Rows are points. Each copy is the shape, with its points in the same order, stretched, turned, moved and blurred by noise. Some copies are also mirrored. Which?

Shape (7 x 3)
-0.29 +0.29 +0.22

+0.20 -0.32 +0.05

+0.14 +0.30 -0.18

-0.32 -0.50 +0.48

+0.00 +0.40 +0.44

-0.25 +0.22 -0.15

-0.44 +0.41 -0.16
Copy 1 (7 x 3)
-0.24 -0.10 -0.21

+0.25 +0.18 +0.38

+0.24 +0.10 -0.28

-0.38 +0.00 +0.60

-0.07 -0.38 -0.17

-0.13 +0.22 -0.28

-0.28 +0.19 -0.48
Copy 1 is: mirrored
Copy 2 (7 x 3)
-0.08 +0.46 +0.41

+0.25 -0.22 +0.15

+0.12 +0.37 -0.19

-0.02 -0.25 +0.78

+0.33 +0.56 +0.44

-0.20 +0.38 +0.03

-0.36 +0.56 +0.02
Copy 2 is: only turned
Copy 3 (7 x 3)
-0.23 +0.32 +0.02

+0.12 -0.46 +0.08

+0.34 +0.17 -0.17

-0.62 -0.42 +0.27

-0.06 +0.35 +0.33

-0.06 +0.23 -0.29

-0.17 +0.47 -0.37
Copy 3 is: only turned

Shape (9 x 6)
+0.24 -0.25 -0.94 -0.03 +0.23 -0.08

+0.28 +0.10 -0.58 +0.27 -0.10 +0.20

+0.01 -0.25 +0.32 +0.17 -0.08 -0.10

-0.57 +0.27 +0.29 -0.01 -0.28 -0.16

+0.14 +0.26 +0.46 +0.06 +0.22 +0.09

-0.25 +0.22 +0.26 +0.27 +0.23 +0.36

+0.00 -0.34 -0.29 +0.38 +0.31 +0.02

-0.13 -0.60 +0.26 -0.13 -0.01 +0.08

-0.35 -0.34 +0.34 +0.06 +0.12 +0.37
Copy 1 (9 x 6)
+0.21 -0.33 -0.90 +0.11 +0.13 +0.48

+0.17 +0.27 -0.51 +0.56 -0.02 +0.14

+0.09 -0.10 +0.42 +0.14 -0.08 -0.06

-0.56 +0.16 +0.35 +0.08 -0.09 -0.65

+0.01 +0.44 +0.42 +0.10 +0.23 +0.11

-0.37 +0.46 +0.34 +0.39 +0.04 +0.18

-0.02 -0.26 -0.16 +0.45 +0.06 +0.36

+0.09 -0.30 +0.38 -0.17 -0.36 +0.23

-0.38 +0.04 +0.55 +0.11 -0.40 +0.32
Copy 1 is: only turned
Copy 2 (9 x 6)
-0.11 -0.60 -0.73 +0.06 +0.38 -0.46

+0.15 -0.38 -0.47 +0.08 +0.00 +0.18

-0.27 -0.17 +0.53 -0.05 -0.16 -0.03

-0.59 +0.47 +0.16 -0.37 -0.10 +0.32

+0.23 +0.22 +0.45 +0.17 -0.03 +0.00

+0.07 +0.05 +0.33 +0.17 +0.28 +0.47

-0.25 -0.63 -0.09 +0.33 +0.28 -0.07

-0.37 -0.55 +0.59 -0.32 +0.28 -0.08

-0.25 -0.34 +0.58 -0.06 +0.38 +0.27
Copy 2 is: only turned
Copy 3 (9 x 6)
+0.00 +0.37 -0.81 -0.11 +0.00 -0.61

+0.29 +0.24 -0.45 +0.33 -0.02 -0.34

-0.18 -0.50 -0.05 +0.15 -0.04 -0.19

-0.38 -0.01 +0.25 +0.15 -0.37 +0.20

+0.09 -0.26 +0.35 +0.05 +0.31 -0.06

+0.01 -0.14 +0.06 +0.21 +0.30 +0.27

-0.21 -0.18 -0.60 +0.19 +0.32 -0.31

-0.15 -0.61 -0.31 -0.20 -0.13 -0.06

-0.15 -0.52 -0.21 -0.04 +0.14 +0.27
Copy 3 is: only turned
